Each row of a before or after table is a point. One or more steps were done to the points. Then noise was added and the rows were shuffled. The steps act on how far a point lies along the listed directions, d1 being the first. Write out the steps. A step turns or swaps two directions, mirrors them in a line or flattens them onto one, adds a multiple of one to another, or multiplies one. Angles are multiples of 10 degrees, from the lower direction toward the higher: turns from -170 to 170, lines from 10 to 170 but not 90. Use the fewest steps. Two steps may share a direction if one is a turn and the other turns, adds or multiplies; they go together, in the order done. Otherwise the lowest direction goes first.
In the rows, 128 means zero.

Directions:
(1): [94 90]
(2): [ 90 162]
Before:
[[134 140]
 [124  79]
 [105  82]
 [158 144]
 [128 131]
 [ 34 141]
 [161 137]
 [122 144]
 [113 112]]
After, 9 rows:
[[169  41]
 [121 178]
 [160  32]
 [113 152]
 [126 133]
 [ 93  89]
 [129 165]
 [120 151]
 [137  88]]
Steps: add -1.5 times d1 to d2

Directions:
(1): [141 136  68]
(2): [ 67 130 115]
(3): [128 190 136]
Before, 8 rows:
[[ 99 106 176]
 [117 111 116]
 [204 139  91]
 [137 100 103]
 [117  94  79]
 [202  67 176]
 [159 147 156]
 [129 151 118]]
After, 8 rows:
[[137 146 170]
 [106  96 123]
 [185 113 122]
 [ 93  91  94]
 [ 62 128 180]
 [147  63 209]
 [116 150 126]
 [122 111 111]]
Steps: swap d1 and d2

Directions:
(1): [133 137 193 100]
(2): [142  58 132 119]
Before (12 x 4):
[[143 174 211 103]
 [128 105 128 108]
 [134 172 135 136]
 [134  73 110 136]
 [109 124  99 126]
 [118 191 163  95]
 [123 111 133 137]
 [145  83 119 122]
 [141 108 151 120]
 [149  36 142 110]
 [158  46 167 118]
 [151  59 167 106]]
After (12 x 4):
[[137  79 141 120]
 [154  45 203  82]
 [155  65 216  84]
 [149  85 148 110]
 [142 111 168 114]
 [124 111 142 135]
 [140 172 189 113]
 [163  53 223  93]
 [108 125  98 126]
 [128 107 144 101]
 [132 168 107 149]
 [116 187 126 111]]
Steps: add 0.7 times d2 to d1

Directions:
(1): [120 113  71 209 126 122 120 131]
(2): [126  66 170 152 123 144 186 150]
Before:
[[140 128 138 137 147 129 128 122]
 [152 155 190  28 120 119  94 106]
 [144 138 179  73 143 101 128 135]
 [133 143 177  64 116 141 156 101]
 [118 157 155 117 136 154 131 130]
 [145 159 175  89 140 146 143 146]
 [108 154  51 191 141 107  68 117]
 [ 99 151  28 203 144 100  64 124]
 [121 128 160 118 134 138 141 121]
 [112 136 179  94 127 164 138 140]
 [154 171  38 204 134 121  78 111]]
After, 11 rows:
[[138 134 136 136 143 129 121 124]
 [132 135 177  64 116 146 162 100]
 [114 154 174  80 126 159 123 132]
 [158  87  71 248 128 146 146 137]
 [145 151 184  92 132 142 151 154]
 [ 88  77  63 245 142 116 128 150]
 [102  83  85 236 135 123 125 142]
 [124 145 152 106 137 133 130 119]
 [142 120 189  83 139 103 147 140]
 [116 147 163 123 135 156 141 138]
 [149  82 225  72 109 138 157 136]]
Steps: mirror d1 and d2 in the line at 170 degrees

Directions:
(1): [135 160 174 159 115 123  75 162  71]
(2): [113 166 162 165 184 122 189 149 139]
(3): [183 154 157 106 104 169 169  85 100]
(4): [114  80 190  84 131  76 144 121 110]
Before, 11 rows:
[[142 144 126 126 112 127 132 137 134]
 [163 120  86  87 120 156 146  84 156]
 [152 137 127 119 116 153 146 122 123]
 [ 98  46 214  22 159  36 183  66 116]
 [129  47  94 115  68 111  19 117  97]
 [ 96 122 117 156 155  74 105 211 125]
 [113 169 150 115 115 140 130 119 134]
 [106 117 154 171 135 121  91 185 139]
 [137 139 156 123 149 121 125 116  97]
 [ 65  95 101 140 122  84  38 171 131]
 [139 140 155 101 114 133 111 127  80]]
After (11 x 9):
[[112 156 136 103 110 141 138 108 148]
 [169 169 154 134 114 149  88 133  83]
 [ 98  88 110 144 146 126 139 156 190]
 [152 140 132 124 115 155 138 126 119]
 [133 119 129 103 153 123 147  97 126]
 [143 145 125 127 111 130 139 136 140]
 [125 143 146 103 154 134 181 119 119]
 [ 94  90  73 123 152  78 133 181 171]
 [ 44 126 122 169 184  79 117 183 160]
 [113  61 243  35 123  31 106  87  54]
 [ 97 152 196 215 207  96 153 177 108]]
Steps: turn d1 and d2 by 140 degrees

Directions:
(1): [129 140 102 125 157 131 210  86  94 103  80]
(2): [157 176 121 141 171  85 150 179 141 190 118]
(3): [ 43 108  71 101 138 104 133 134 113 159 154]
Before (8 x 11):
[[ 96 131  81 120 158 126 155 121 117 164 122]
 [176 115 168 143 113 169 133  58 116  44 111]
 [173 126 195 138 127 106  93 149 158 133 140]
 [112 176 105 125 164 112 153 155 131 154 114]
 [120  76 167 128  64 175  61 122 138  91 167]
 [187 188 174 139 146 133 184  94 129 101  83]
 [ 71 116  98  96 120 140 159  76 115  92 131]
 [123  83 151 117 120 157 176  64  94  54 122]]
After (8 x 11):
[[177 146 213 138  84 180  98  81 146  53 120]
 [ 71 109  85 101 143 125 178  79 112 105 122]
 [ 76 120 127 123 111 141  74 145 145 126 158]
 [182 180 119 143 177 117 213 150 115 152  87]
 [194 146 198 140 141 101 115 156 161 144 128]
 [ 70  96  88 114 122 148 103 118 122 147 148]
 [208 150 164 157 141 153 187  59 103  54  79]
 [139 106 151 128 143 145 210  68  84  66 103]]
Steps: mirror d1 and d2 in the line at 140 degrees; multiply d3 by 1.3

Directions:
(1): [125  66 155 117 157  78 136 104  98 140 185  78]
(2): [194 144 127 165 157  75 161 170 172 111 150 144]
(3): [ 48 115 119 150 191 110 135 181 128 127  95 132]
(4): [126 140  78  94 179 128 142  77 166 191 139 155]
(5): [154 105  60 103 154 116 113 115  80  59 114 152]
(6): [ 92 193 142 143 122  69  78  97 112 115 161 160]
Before, 11 rows:
[[ 63 191 101 154  94 192  93 149 152 121  38 199]
 [ 65  90 133 136 135 113 110 146  82  78 103 127]
 [103 100 132 155 145  94 144 172 133 119 110 126]
 [110 147 190 122  74 181 112  99 113 103 136 111]
 [112  60 107 122 179 126 161 149 108  63  88 110]
 [123 128  46  90 202 115 108  85 134 133 120 170]
 [196  97 155 142 110 118 165 148 133 111 136 105]
 [199  41 154 162 150 182 217 239 178 115  71 101]
 [ 69 140 133 139 134 167 133 139 168 147  90 139]
 [140 126 165 120  88 118 115 122  94 115 154 104]
 [ 92 156 153 158  92  78 103 164 137 116  87 117]]
After, 11 rows:
[[183  90 126 113  92 120 141 114 126 121 145 117]
 [146  81 138  98  95 176 138  78 124 156 129 112]
 [164  88 112 104 138  93 160 116 159 165 116  90]
 [123 104 168 142 128 103 137 119 139 125 172 101]
 [158  98 153 104  79 155 125  82  99  70 121  97]
 [141 141 105 117 121 169 150 152 152 145  92 145]
 [ 81 150 125 104 130 102  55  59  92 117 153 160]
 [154 119 122 153 127 142 142 177 130  79  84 145]
 [ 96 132 155 132 156 188 164 136 159 143 107 118]
 [ 65  29 168 125 187  82 139 108 106 183 178  73]
 [211  51 196 180  80 112 142 213  87  15 118  93]]
Steps: turn d1 and d3 by -140 degrees; turn d2 and d5 by 50 degrees; multiply d5 by 0.7; swap d4 and d6

Directions:
(1): [107 139  54 164 160 132 175 151 139  88 186 162 107 141]
(2): [106 173  93 105 110 140  92  27 139 131 132 151 107 153]
Before (13 x 14):
[[144 120 166 121 126 114 130 139 120 133 109 111 136 118]
 [124 129  96 157 154 132 171 153 128 105 157 137 127 118]
 [129 131 128 122 121 128 121 119 129 126 124 143 120 130]
 [128 125 120 126 134 123 141 154 127 124 141 120 125 120]
 [128 122 114 154 144 127 148 162 119 117 140 134 126 130]
 [137 130 142 130 128 122 128 135 130 144 112 124 138 122]
 [120 132 104 146 144 126 154 164 126 113 151 140 135 124]
 [118 146 120 117 118 123 121  97 129 132 129 132 124 137]
 [107 144 118 110 120 128  96  67 137 132 121 138 124 145]
 [123 129 111 137 146 115 145 152 127 121 147 142 129 129]
 [132 130 136 120 133 126 126 118 131 130 133 129 128 126]
 [130 123 160 112 130 122 124 138 127 132 114 124 128 133]
 [142 120 159 117 128 132 118 126 125 138 107 119 136 120]]
After:
[[155 107 188 118 125 111 133 159 115 140  98 100 144 110]
 [142 126 155 128 127 119 126 141 128 148 106 120 143 119]
 [148 113 174 112 124 131 113 131 121 149  98 109 143 116]
 [127 134 126 120 117 129 117 107 130 127 122 147 118 132]
 [125 124  80 174 168 130 194 185 127  93 175 143 126 117]
 [133 134 135 119 132 126 122 112 130 134 133 129 130 127]
 [129 111 111 167 153 125 166 191 119 109 149 134 128 123]
 [131 118 119 133 139 121 153 175 127 121 147 123 128 116]
 [111 162 108 111 109 128 108  65 131 135 129 139 119 143]
 [120 127  94 163 155 125 174 192 126 102 166 141 134 120]
 [123 125 103 148 156 115 162 171 125 117 156 146 129 128]
 [ 97 170 106  95 109 136  72   7 139 135 120 148 112 158]
 [136 119 174 109 126 121 122 146 123 136 105 117 131 129]]
Steps: multiply d1 by 1.6; multiply d2 by 2

Directions:
(1): [126 201  97 106 142 177 141 136 136 125 179 186 101 154 120 144  52 163
 164 120]
(2): [ 96 123 115 131  93 159 159 114 144 128  63 121 135 163 128  46 106 167
 143 209]
(3): [ 94 190 139  89 210 123  71  86 109 180 122 102 130 136 124 110 145  95
 129 169]
Before, 8 rows:
[[127  76 127 140 103  86 113 105 131 139  90  87 147 121 164 124 169  96
  103 144]
 [147   7 149 177  46  94 167 139 142 106  71  92 180  92 125 119 187 112
   95 106]
 [118 189 148  85 192 131  60  98 120 170 166  89 141 110 108 136 159  79
  115 136]
 [114 145 126 122 145 155 115 104 145 126 127 134 143 158 128 135 119 128
  149 122]
 [149 159 138 110 162 109 114 141 133 125 175 154 137 121 135 196 118 110
  109  57]
 [128 184 110 100 169 137 110 128 112 144 220 168 109 123 125 189  93 117
  145  58]
 [152  84 139 144 107 140 163 119 143 109 110 111 154 133 147 121 171 123
  104 154]
 [155 150 135 109 149 136 142 157 140 110 197 177 113 124 112 200  99 151
  141  83]]
After:
[[100 200 139  78 189 151 120 110 136 150 142 146 118 158 110 123  99 153
  155 177]
 [121 132 120 133 119 158 132 114 152 111 131 141 143 157 129 135 114 139
  152 111]
 [ 76 199  97  89 146 174 132  95 127 159 132 151 119 173 121  76  65 159
  163 181]
 [159 101 147 134 142 120 135 117 133 121 139 107 153 118 144 157 186  95
   99 127]
 [115 113 121 136  54 175 160 123 164 115  87 110 146 150 111  50 114 169
  131 193]
 [135  71 123 142  97  87 113 108 128 133  99  91 145 121 162 132 164  88
  101 133]
 [129  76 173 134 166  63  84 102 106 164 105  70 178  73 122 158 217  50
   84  96]
 [ 90 189 128  96 169 144 122 102 142 156  94 127 145 162 135  84 104 134
  129 179]]
Steps: turn d2 and d3 by -130 degrees
